Each row is a point. Each copy is the shape, with its points in the same order, turned, moved and blurred by noise. Is it also mirrored, or only turned?
(in the rows, 128 means zero)

Shape (8 x 2)
[[ 74  45]
 [125 128]
 [ 70 157]
 [141  66]
 [117 181]
 [153  80]
 [117  88]
 [171 137]]
Copy 1 (8 x 2)
[[ 32 177]
 [123 145]
 [134 206]
 [ 65 118]
 [171 174]
 [ 87 108]
 [ 85 148]
 [145 103]]
Copy 1 is: only turned
Copy 2 (8 x 2)
[[119 227]
 [114 131]
 [ 53 131]
 [165 182]
 [ 89  82]
 [164 159]
 [145 162]
 [151  98]]
Copy 2 is: mirrored

Shape (8 x 3)
[[190  95 159]
 [135  91 203]
 [101 118 204]
 [173 204 134]
 [170 155 116]
 [177  93  76]
 [132 113 110]
 [ 78 132  86]]
Copy 1 (8 x 3)
[[178  71 115]
 [147  56 174]
 [139  84 211]
 [221 171 149]
 [181 142 119]
 [144 117  65]
 [123 125 119]
 [ 88 174 140]]
Copy 1 is: only turned
Copy 2 (8 x 3)
[[176 113 213]
 [109 141 216]
 [ 94 168 187]
 [216 184 142]
 [198 132 151]
 [194  62 156]
 [149 101 142]
 [122 103  85]]
Copy 2 is: only turned
Copy 3 (8 x 3)
[[179 134  74]
 [117 144  49]
 [ 84 166  63]
 [166 204 163]
 [162 155 149]
 [179  86 144]
 [124 111 134]
 [ 77 108 168]]
Copy 3 is: mirrored
Copy 4 (8 x 3)
[[ 77 151  74]
 [ 54 104 101]
 [ 61  77 146]
 [132 192 167]
 [130 175 131]
 [160 143  51]
 [138 116 119]
 [175  91 142]]
Copy 4 is: mirrored

Shape (9 x 4)
[[163 113 141 143]
 [ 10 107 104 148]
 [164 144 122 146]
 [166 120 124 105]
 [113 106 109 140]
 [157 103 151 147]
 [134 132 143   7]
 [151 133 146 154]
 [164 108 120 124]]
Copy 1 (9 x 4)
[[149 112 177 118]
 [129  71  47 192]
 [125 126 185 137]
 [141 142 160 100]
 [126  97 126 126]
 [164 102 171 114]
 [168 218  89  78]
 [153 119 176 144]
 [132 120 165  99]]
Copy 1 is: mirrored
Copy 2 (9 x 4)
[[155 144 151 118]
 [ 19  92 117 164]
 [169 146 132 139]
 [155 151 121  86]
 [116 120 126 118]
 [156 145 168 116]
 [107 196  73  44]
 [151 157 151 136]
 [163 131 140  96]]
Copy 2 is: only turned
Copy 3 (9 x 4)
[[111 110  95 163]
 [172 100 211  77]
 [124 143  96 167]
 [131 117  69 140]
 [153 103 128 136]
 [103  98 102 161]
 [127 121  30  43]
 [104 128 112 161]
 [134 107  82 155]]
Copy 3 is: mirrored

Shape (11 x 6)
[[144 140 132 168 111  64]
 [104 199  72 179  89 168]
 [136 167  63 144 143 200]
 [131 106 125 131 129 141]
 [196 179 102  90 121 134]
 [ 78 140 149 162 187  69]
 [208 138 121 135  59 109]
 [166  84 159  56 104 184]
 [169  90  85  69  69 104]
 [144 153 144  55 184 166]
 [ 91 214 165 187  96  84]]
Copy 1 (11 x 6)
[[145 153 124 142  68 100]
 [ 47 184 144 135 140 150]
 [ 97 169 191 131 175 181]
 [155 120 141 118 144 136]
 [128 120 203 178  92 173]
 [167 159 164  83 115  43]
 [131 108 108 187  67 166]
 [163  24 159 147 167 179]
 [152  68 136 116  73 205]
 [157  79 240 145 166 126]
 [ 71 153 131 149  91  48]]
Copy 1 is: only turned
Copy 2 (11 x 6)
[[122 166 160 137 173  85]
 [171 131 161  37 150 163]
 [184 125 156  98 119 207]
 [137 122 118 150 129 129]
 [201 208 121 142 125 152]
 [ 50 150 189 140 118 108]
 [212 163 111 142 170  84]
 [185 124  46 182  76 123]
 [162 164  43 163 180 130]
 [142 182 110 168  43 170]
 [116 177 191  50 128  61]]
Copy 2 is: mirrored
Copy 3 (11 x 6)
[[129 170  63 101 149 118]
 [114 135  73 166  62 195]
 [174 121 135 172  76 194]
 [149 120 134  94 123 131]
 [171 149 126 175  99  82]
 [ 96 159 107 110 206 167]
 [158 157  91 101  73  69]
 [147  83 191  89  81  77]
 [187  76  92 102 113  55]
 [146 119 215 156 144 114]
 [ 40 193  63 129 126 140]]
Copy 3 is: mirrored

Shape (11 x 8)
[[147 109 198 141  95 123 124  92]
 [ 34 146 183 169 175  80 149 138]
 [134 127  99 130 173 162 126 111]
 [116 141 209  92 198  84  67 150]
 [112  55  73  73 169 183 129  79]
 [194  71  95  96 183  92 119 131]
 [183 131 131 121 104 174  78 104]
 [132 116 128 110 115  92 129 131]
 [230 180 143  72 137 137 102  85]
 [ 67 151 132 153 132  95 109  94]
 [148  93 145 171 130  54 121  79]]
Copy 1 (11 x 8)
[[143  57  85 123  90 145 111 164]
 [204 131 163 153  94 119  18 149]
 [143 121 143 104 178 106 125 134]
 [123  85 158  88  74  74  37 100]
 [114 106 181 139 183  62 183 171]
 [ 56 105 102 130 182  62 101 124]
 [111  92  99  62 133 145 162 129]
 [104 117 110 150 118 125 105 128]
 [110  64  69  82 131 106 156  45]
 [181 159 127 132  91 112  94 157]
 [132 113  45 146 116  93  81 179]]
Copy 1 is: mirrored
Copy 2 (11 x 8)
[[156 116 182 137  86 115 170 128]
 [109 139  54 210 128  90 184 123]
 [158 128 101  94 139 126 112  72]
 [160 131 122 154 144   7 197  63]
 [207 117  93  38 187 142 126 125]
 [172  71 132  78 152  47  76 109]
 [161 141 200  83 122 127 127  68]
 [113 106 147 110 141  87 137 128]
 [142  71 193  54  99  90 152  23]
 [110 118 117 174 166 136 168 101]
 [149  60 160 180 132 104 121 133]]
Copy 2 is: only turned

Shape (14 x 9)
[[134 158  90  85 154 178 102 145 163]
 [  7 178 150 176  81 120 151 159  70]
 [129 157 130 111 189 146 140 140  88]
 [ 84 170 184 144 108 131  81 123 165]
 [141 188 112 110 179 106 196 157 211]
 [156 122 116 114 150 105 147 124 165]
 [103 107 112 190 104 179  79 204 150]
 [141 127 202 163 105  78 112  65 108]
 [157 173 151 136 126 100 113 133 127]
 [106 180 190 149 159 117  97 162  86]
 [115 161 146 192 133 199 161 131 116]
 [167 140  84  87 123 124 108 206  83]
 [122 150 110 135  48  85 167 166  92]
 [112 136 229  98 129 117 185 132 106]]
Copy 1 (14 x 9)
[[126 125 115  83 120 168 157 107 160]
 [223  86 194 158 137  45 133  64 112]
 [155  79 105 128  88 170 160  86 111]
 [126 127 205 107 133 114  92  80 114]
 [129 109 155 125 192 222 209  70 105]
 [121 116 120 126 160 187 150 138  91]
 [208 194 162 142 111 150 112 154 176]
 [109 103 153 154 141 123  52 110  37]
 [127 140 127 146 141 158 113  81  75]
 [156 119 165 156  61 117 116  61  78]
 [177  71 148 185 125 151  99  99 172]
 [167 180  56 131  99 141 181 114 118]
 [185 149 100 184 178  66 143 100  88]
 [ 92  69 171 185 109  99 154  99  77]]
Copy 1 is: mirrored
Copy 2 (14 x 9)
[[138  71 163 167 160  87 101 158 111]
 [134 150  44  87 124  78 133  19  64]
 [124 132 112 185 184 124 150 132 110]
 [156  85  95 149  89 108  87  65 158]
 [146 190 155 151 161  53  98 173 171]
 [156 142 149 149 121 122 133 170 140]
 [124  31 108  66 139  89 143 110 141]
 [144 154  83 165  55 206 122 101 144]
 [131 134  85 155 111 132  95 149 128]
 [125 116  40 182 149 116 129  87 135]
 [ 95 122 130 105 189 144 122  76 143]
 [145  82  79 136 171 111 136 202  70]
 [160 161  62  73 112 126 119 140  66]
 [210 178  76 165 160 161 127  86 146]]
Copy 2 is: mirrored
Copy 3 (14 x 9)
[[114 117 115  98  80 114 157 159 182]
 [ 25 187 148 193  89  85  99  50  72]
 [134 134 149 118 130 127  94 113 180]
 [110 190 120 210  94 107 184 102 154]
 [148  22 124 131 121 106 188  84 149]
 [149 116 101 127 158 129 158 118 140]
 [ 65 159 100 187 113  80 138 214 115]
 [184 222 109 180 155 155 137  67 119]
 [164 147  95 158 121 107 124 105 149]
 [118 177 141 190 133  77  91  88 178]
 [133 134 167 192  83 142 102 161  96]
 [124 137  73  63 125  50  79 143 148]
 [126 165  78 120 120  85 114  84  51]
 [170 177 192 144 151  81 149  63 123]]
Copy 3 is: mirrored
